Each point is reached from the start by the listed moves, each made once or not at all, plus a little noise. Say if it took an odd or an even number of moves. Then give how often each move was made.

Moves:
(1): [3.61 0.67 0.01 -0.01]
(2): [-2.74 2.07 1.63 -3.20]
Start: [-0.64 -1.26 -0.27 -1.10]
Points:
[3.00 -0.58 -0.29 -1.18] => odd (1, 0)
[-3.21 0.72 1.38 -4.24] => odd (0, 1)

Moves:
(1): [2.07 0.87 -0.65 1.46 1.27 -0.68 -0.74]
(2): [-2.96 0.84 0.56 1.58 2.44 1.63 -3.02]
(3): [0.36 -0.15 1.59 0.68 2.54 2.77 -0.46]
(4): [-1.56 -1.51 -1.05 1.13 1.90 -0.86 0.94]
Start: [-2.69 0.96 0.21 0.36 -0.88 0.38 0.52]
Points:
[-3.45 2.75 0.48 3.37 2.79 0.92 -3.38] => even (1, 1, 0, 0)
[-2.97 2.36 1.93 4.23 5.14 3.89 -3.82] => odd (1, 1, 1, 0)
[-2.61 1.06 0.53 0.57 -0.87 0.29 0.51] => even (0, 0, 0, 0)

Moves:
(1): [2.25 -2.40 -1.20 -0.99 -0.01 1.15 -0.30 0.92 2.01 1.65]
(2): [0.73 -0.31 1.50 1.38 -1.77 2.58 -2.55 0.27 0.00 2.67]
(3): [0.33 -0.45 0.15 1.44 0.19 -1.70 0.76 -1.90 -1.33 0.34]
(4): [1.42 -0.15 -1.08 1.73 -1.59 0.00 0.89 1.99 -2.27 -0.82]
(5): [-1.58 -0.20 -0.90 0.73 1.60 1.30 -0.15 0.59 -0.21 0.41]
(6): [1.42 0.66 -0.38 -0.98 -0.81 1.26 1.46 -1.49 0.01 1.61]
(7): [0.13 1.95 -1.62 0.90 0.44 0.10 -0.57 -0.26 0.87 1.84]
(8): [-0.74 -0.26 1.14 -1.24 1.49 -0.94 0.81 1.53 0.49 2.22]
Start: [-0.58 1.85 -1.29 -1.59 0.54 -1.62 -0.35 0.03 0.42 0.69]
Points:
[0.64 1.56 -1.04 0.06 -0.57 2.58 0.12 2.91 -1.54 6.76] => odd (0, 1, 0, 1, 1, 1, 0, 1)
[1.41 3.97 -3.16 -0.27 0.35 -2.02 1.31 -3.65 -0.01 4.45] => odd (0, 0, 1, 0, 0, 1, 1, 0)
[2.50 -1.00 -3.50 -0.88 1.34 -0.53 3.13 1.65 -0.91 6.10] => even (1, 0, 1, 1, 1, 1, 0, 1)
[0.26 1.39 -2.30 0.07 1.39 -1.68 3.47 0.79 -2.89 4.39] => odd (0, 0, 1, 1, 1, 1, 0, 1)
[2.44 1.77 -3.41 -3.86 1.65 -0.02 1.04 0.63 3.76 7.99] => even (1, 0, 0, 0, 0, 1, 1, 1)
[3.55 0.19 -2.46 1.55 -0.71 -0.40 -1.30 2.57 0.22 8.60] => even (1, 1, 1, 1, 0, 0, 1, 1)

Moves:
(1): [-1.72 -0.95 -2.00 -0.43 -0.03 -0.42 -0.69 2.25 -2.22 0.56 0.77 1.51]
(2): [0.87 2.08 2.43 0.03 0.74 0.04 -0.12 0.35 1.67 0.26 1.17 1.33]
(3): [0.38 -1.54 0.14 0.69 0.01 -0.52 0.23 0.96 -0.39 -0.51 0.92 -3.52]
(4): [0.27 -0.63 -1.70 -2.48 -2.74 -0.05 -1.08 -0.50 -0.45 -2.51 0.39 -0.74]
(5): [-2.82 -0.63 0.16 1.14 1.31 0.55 0.81 1.67 1.45 -3.27 -2.16 -1.13]
(6): [2.33 0.41 -1.27 -1.52 -2.49 1.07 0.64 0.28 0.33 1.71 -1.62 -0.98]
(7): [-1.50 1.30 0.46 -1.14 -0.40 -2.19 2.33 0.42 0.73 -0.10 -1.15 1.65]
(8): [0.17 -0.12 0.52 -0.05 3.18 -1.27 -0.47 0.41 1.04 -3.32 -3.28 -1.13]
(9): [-0.96 -1.32 -1.11 -0.37 -0.97 -0.28 -2.01 0.11 0.56 -0.56 -2.45 -1.55]
Start: [-0.18 -0.15 -1.05 0.01 0.66 0.24 1.01 -1.64 0.18 2.06 -1.88 -0.32]
Points:
[-0.09 -0.07 -2.22 -0.28 -0.48 1.67 2.71 -0.11 2.02 0.96 -5.62 -2.52] => even (0, 0, 0, 0, 1, 1, 0, 0, 0)
[-3.60 -0.39 -1.63 -1.71 2.87 -0.47 -0.42 2.59 1.51 -5.88 -4.91 -0.20] => odd (1, 1, 0, 1, 1, 0, 0, 1, 0)
[-0.99 0.00 1.05 -0.85 3.50 -4.01 0.87 0.69 4.15 -2.12 -6.58 -3.64] => odd (0, 1, 1, 0, 0, 0, 1, 1, 1)
[1.00 -0.66 -4.19 -4.69 -1.78 -0.54 -2.77 1.37 0.98 -2.17 -6.70 -1.90] => even (1, 1, 0, 1, 0, 1, 0, 1, 1)
[0.62 -0.61 -1.16 -2.44 0.58 0.23 1.38 1.69 3.70 -6.09 -6.28 -6.48] => even (0, 1, 1, 1, 1, 1, 0, 1, 0)

Moves:
(1): [1.31 1.39 3.03 4.44 -1.83 -0.61 -0.95 1.62 1.03 2.10 -2.40 -2.88 1.23]
(2): [-0.65 -0.43 -2.76 -0.25 3.07 2.80 1.73 -0.57 0.70 0.36 2.92 -0.67 -0.37]
(3): [0.95 -0.65 -2.91 0.65 -0.03 -1.98 0.63 -0.69 -0.14 1.57 -2.79 0.41 0.31]
(4): [-0.93 -2.17 1.30 -2.47 -0.83 1.67 4.64 4.54 -2.15 -2.13 -1.48 -0.89 -0.20]
(5): [2.39 -1.01 0.79 -1.12 0.45 -0.51 0.25 -1.47 -0.56 -1.23 0.18 1.90 2.60]
(6): [1.69 1.71 0.42 -2.84 0.81 3.88 0.70 -1.64 1.04 0.41 1.16 2.29 -0.18]
(7): [-1.25 1.27 1.56 3.05 3.22 -3.46 -2.38 1.60 0.81 0.31 -1.33 1.36 -0.16]
(8): [1.84 -1.01 2.14 1.54 -0.50 -3.59 1.64 -0.28 -0.03 -1.33 -1.17 -0.72 -3.13]
(9): [-1.52 -0.53 0.57 0.59 1.11 -0.56 -1.01 -1.50 -1.82 -1.32 -1.87 -0.68 -0.31]
(10): [-1.10 -0.98 -1.31 3.12 -1.96 -0.17 1.00 -0.83 3.65 -0.99 -1.96 0.74 -0.16]
(11): [1.03 0.74 0.23 -1.26 -0.27 0.04 2.52 -3.84 3.56 0.50 0.73 -1.52 2.62]
(12): [-0.83 3.39 -1.64 -0.39 0.05 1.09 2.36 -0.26 -1.47 -0.26 -1.95 0.53 1.53]
Start: [-1.45 1.95 1.71 1.48 -2.82 0.76 -1.21 2.49 1.26 0.85 1.61 -0.48 -0.75]
Points:
[-3.26 5.41 0.01 7.69 -2.73 3.17 4.36 -2.72 6.63 1.24 -3.32 -4.63 3.97] => even (1, 1, 0, 0, 0, 0, 0, 0, 1, 1, 1, 1)
[-1.27 4.12 1.51 0.59 -1.10 0.87 0.57 -0.73 -2.65 -2.11 -2.10 1.31 3.20] => odd (0, 0, 0, 0, 1, 0, 0, 0, 1, 0, 0, 1)
[2.61 2.41 0.87 3.22 0.71 3.60 0.07 -1.73 1.52 2.85 -1.16 0.11 2.48] => even (1, 1, 1, 0, 1, 1, 0, 0, 1, 0, 0, 0)
